Each row is a point. Two turns around zero, p and q, are shown by what they do to some points. Where does a point land after both, in the order given? Backwards means that the second turn is done in reverse. Each puzzle has new turns, and all numbers are rounded.
In the rows, zero is written as 128.

Turn p:
[140  81 170] -> [140  93 180]
[112 143 115] -> [120 150 117]
[158 118 159] -> [157  97 142]
[129 142  87] -> [104 135  93]
[102 156 110] -> [120 165 109]
Turn q:
[ 89 167 124] -> [ 77 112 113]
[173  97 115] -> [171 162 139]
[148 142 147] -> [125 128 159]
[101 107 126] -> [137 110 101]
Where do these land?
q, then p: [131 153  98] -> [128 165 115]
q, then p: [144 108 133] -> [143 109 120]
p, then q: [110  85 149] -> [137  82 148]
p, then q: [ 93 111 137] -> [108  98 146]
p, then q: [161 183 123] -> [133 192 119]

Turn p:
[ 86 112 151 118 101 109] -> [ 94 119 157 167 118 125]
[137 129 126  68 151 135] -> [ 90 148 103 108 140 164]
[177 102 126 191 128 140] -> [173  85 130  91 141  85]
[ 95 132 134 120 160 117] -> [121 128 106 165 138 146]
[165 137  99 180 145  98] -> [177 138 108 119 152  77]
[129 126 125  82  97 149] -> [ 92 142 144 103 102 149]
[124 163 170 102 124 120] -> [121 150 160 140 153 166]
[151 131  92 161 139 163] -> [172 117 101  97 106 119]
[ 87 121 131 130 107 121] -> [113 123 143 162 104 123]
Turn q:
[109  85 123 158 110 156] -> [112  96 166 153 117 156]
[123 157 115  85  99 140] -> [133 135 101 107  77 120]
[119 151  99 119 119 140] -> [128 131 100 142 100 131]
[161 112 158  92 154  80] -> [132 125 123  71 175  96]
[116 103 117 132 113 146] -> [115 104 141 136 112 143]
[134 165 150 132 175 158] -> [106 191 119 131 144 141]
[110 107 113 159 180 132] -> [ 89 124 128 167 168 133]
[114 167 162 135 107  72] -> [177 151 144 130 129  71]
[168 107 114 138  95 128] -> [160  96 128 114 129 162]
Where do these land?
p, then q backwards: [ 94  99 121 117 124 101] -> [ 83 126 107 127 149 132]
q, then p backwards: [158 146 110 109 119 209] -> [107 156 107  68 139 184]
q, then p: [104  98 154  96 125  71] -> [ 74 135 125 154 176 106]
p, then q backwards: [126 112 111 148  92 105] -> [ 87 134 145 117 119 106]
p, then q: [115 168 157 145 138 125] -> [134 158 137 129 152 166]
p, then q: [167 158 133 111 141 146] -> [106 156  98 100 117 142]
p, then q: [134 144  82 136 130 121] -> [163 126  94 127 119 122]
q, then p: [126  98 156 161 154 148] -> [144  96 128 154 143 169]

Turn p:
[143 146 107 152  91 192 144 112] -> [179 117 162 144 143 158 130  80]
[133 133 103 129  96 108 119 157] -> [136 155 106 136 112 141 163 122]
[139 136 153 129  94 102 151 153] -> [118 146 145 154  94 109 158 126]
[102 143 136 138  93 155 132 165] -> [128 120 156 144 117 168 167 126]
[131 126 125  94 121 139 142 138] -> [110 115 126 121 122 125 142  99]
[147 136 141 124 173 120 111 128] -> [124 128 128  98 152  97 124 151]
[123 128 116 133 176 108 154 119] -> [104 129 111 144 167 105 109 139]
[118  55 143 144  99 132  85 129] -> [162  91  98 124  69 149 117 161]
[116 149 126 110 208  97 114  50] -> [ 92 152 119  88 178 102  41 147]
Turn q:
[114 114 140 148 137 125 195 120] -> [156 114 128 125 117  87 170  95]
[165 185  94 154 114 135 122  98] -> [156 172 112 151 112 157  86  92]
[103 120  93 119 130  91 130 111] -> [113 110 132 134 147  95  94 106]
[156 122 151  85 134 112  82 169] -> [110 123 146 102 114 145 104 198]
[112 111 111 114 104 158 145 154] -> [127 108  85 103 145 132 144 129]
[125 116 126 187 155 137 142 137] -> [131 127 112 179 106 112 162 122]
[147 103 173 105  91 137 106 183] -> [107  98 126  83 100 168 148 176]
[ 67 121 152 126 108  98 134 119] -> [ 79 113 152 105 136 105 145  94]
[147  89 112 120 112 124  88 112] -> [124  89 139 145 147 162 101 141]
[152 175 147 108 153 148 115 120] -> [147 186 144 120 129 142 122 150]
[120 152 108 142 171 142 149  85] -> [158 166 133 162 154 101 131 103]
Where do these land?
p, then q backwards: [ 82 140 140 109  91 105 113 214] -> [112 123 202 173 118 167 102 174]
p, then q: [126 108  64 100 104 127 146 117] -> [149 135 116 166 171 140 103  88]
p, then q: [135 103  69 114 191 139 146 142] -> [144 113 117 181 168  72 104 144]
p, then q backwards: [116 165 154 144 153 146 104 110] -> [137 128 150  76 136 121 105 108]
q, then p: [122 150 147 199 118 137 104 111] -> [153 133 178 167 137 165 100 119]
p, then q: [144 118 163 132 127 143 100 124] -> [131 104 139  97 114 142 123 151]
q, then p: [146 120 108 114 132  94 137 104] -> [147 132 119 102 104 109 117 153]
p, then q: [124 101 143 112 128 127 157 111] -> [100 100 140 145 134 138 124 113]
q, then p backwards: [157 146 165 128 107 134 146 121] -> [135 142 134 124  88 145  94 131]

Turn p:
[133 100 125 134 141 115 181 144 146 147 118] -> [130 179 128 134 121 109 141 122 145  97 105]
[129 179 120 161 116 146 111 143  84 139 137] -> [121 141 134  95 128 174 118 149 115 168 163]
[104 131 140 109 154 113 144 132 143 134 148] -> [120 131 137 145 157 134 121 120 154 100 124]
[121 156 121 154 143 104 177 114 117 128 128] -> [119 168 113 100 144 153 128 104 119  98 134]
[133 125 160 108  74 169 106 133 142  97 131] -> [181  73 149 127 106 131 141 154 122 133 125]
[131 131 109 127 135 168 137 139  84  98 145] -> [133 131 159  88 156 125 118 148 101 151 114]
[106  96 144 134 130 119 110 111 140 146 135] -> [ 98 109 127 157 119 132 150 129 136 119 114]
[108 108 113 114  93 128 163 135 138 140 124] -> [135 135 114 110 120 112 146 160 149  96 113]
[153 127 122 111 137 146  99 106 140 138 152] -> [133 104 127 140 147 116 146 112 140 167 130]
[142 115 113 134 135 123 115 125 119 147  44] -> [103 141 111 115  60  97  98 108 128 142 125]
[150 122 139 110 137  98 101 123 132 122 140] -> [127 113 127 162 139 108 128 113 119 131 154]
[127 147 128 140 140 107  93 130 151 100 135] -> [137 112 107 162 140 147 102 118 109 136 135]
Turn q:
[131 219 122 116 102 136 143 139  98 129 128] -> [136 182 196 148 154 145 156 125 140 109 114]
[145 108 140 136 116 123 136  94 151 143 123] -> [113 106 126 114 115 103 103 126 128 115 104]
[136 200 127 109 118 123 124 120 150 110 146] -> [122 130 177 134 154 153 146 105 146  84 128]
[134  96 129 110 122 131 126 142 141 133 130] -> [142 117 102 124 114 132 121 142 116 114 128]
[109 169 141 112 151 120 131 143 123 146 123] -> [135 137 159 129 171 138 131 140 111 130 143]
[145 110 141 153 145 120 133 149 135 127 138] -> [148 110 118 150 124 116 106 120 130 140 142]
[113 106 103 167 225 126 122 125 139 135 126] -> [149  88 102  98 169 104 127  99 136 193 167]
[142 126 104 125 102 121 132 143 155 139 115] -> [146 135 110 123 133 140 111 132 146 105 100]
[123  97 139 154 103 138  78 130 136 130 120] -> [107 120  94 141 106 152 110 106 104 144 103]
[ 77  95 128 137 123 132 137 128  66 121 165] -> [111 158 133 117  76 137 133 150 121 176 174]
[140 120 126 111 137 108 130 117 101 115 117] -> [112 145 114 132 132 100 142 134 128 119 145]
[141  94 135 117 143 166 132  96 110 121 129] -> [124 109 120 112  95  94 161 129 108 139 124]
[142 126 121 117 102 118 129 130 146 137 123] -> [131 133 119 125 126 133 113 132 133  99 109]
[114 125 137 129 103 130 140 136 139 107 108] -> [115 121 124 146 123 144 131 154 144 126 111]
Where do these land?
p, then q: [150 121 110 116 106 145  76 118 136 106 126] -> [146 156  93 113 112 105  89 128 114 135 128]
q, then p: [142 125 154 133 117 154 109 114 105 118 129] -> [111 132 124 101 107 143 144 137 113 105 137]
q, then p: [122 158 143 130 144 168 113 123 133 162 149] -> [114 117 176 111 111 114 150 103 125 126 146]
p, then q backwards: [127  98 100 124 155  97 151 116 137 124  97] -> [172 115 123 129 108 103 108  99 116 138 107]
p, then q: [150 108  88 112 131 163 121 165 135 159 115] -> [143 141 127 129 176 143  77 131 120 102 110]
p, then q backwards: [166 145  88 141 110 114 137 107 146  95 116] -> [153  88 102 120 156 136  98 148 120 157 121]
p, then q: [154 147 156 124 133 151 108 134 122 126 122] -> [127 121 143 127 104 112 106 119  97 117 116]
q, then p: [ 96 151 150 132 143  96 140 145 114 127 128] -> [117 138 155 157 148 165 126 132 140 143 128]
p, then q: [101 133 150 115  91 138 137 125 133  95 108] -> [128 125  89 157  95 125 150 136 125 106 124]
p, then q: [146 114 143 141 122  97 138 119 160 156 164] -> [145 113 159 126 126 111 123 122 183 149 126]
p, then q: [ 99  91 139 135 158 103 154 131 118  95 148] -> [ 95 124 127 165 150 121 160 134 137 168 149]
q, then p: [108 155 126 168 142 145 122 136 109 160 115] -> [101 136 146 125 107 140 135  96 163 148 151]
p, then q: [104 118 118  93 113  92 158 131 115 140 147] -> [132 106 120 142 142 149 140 134 161 121 177]
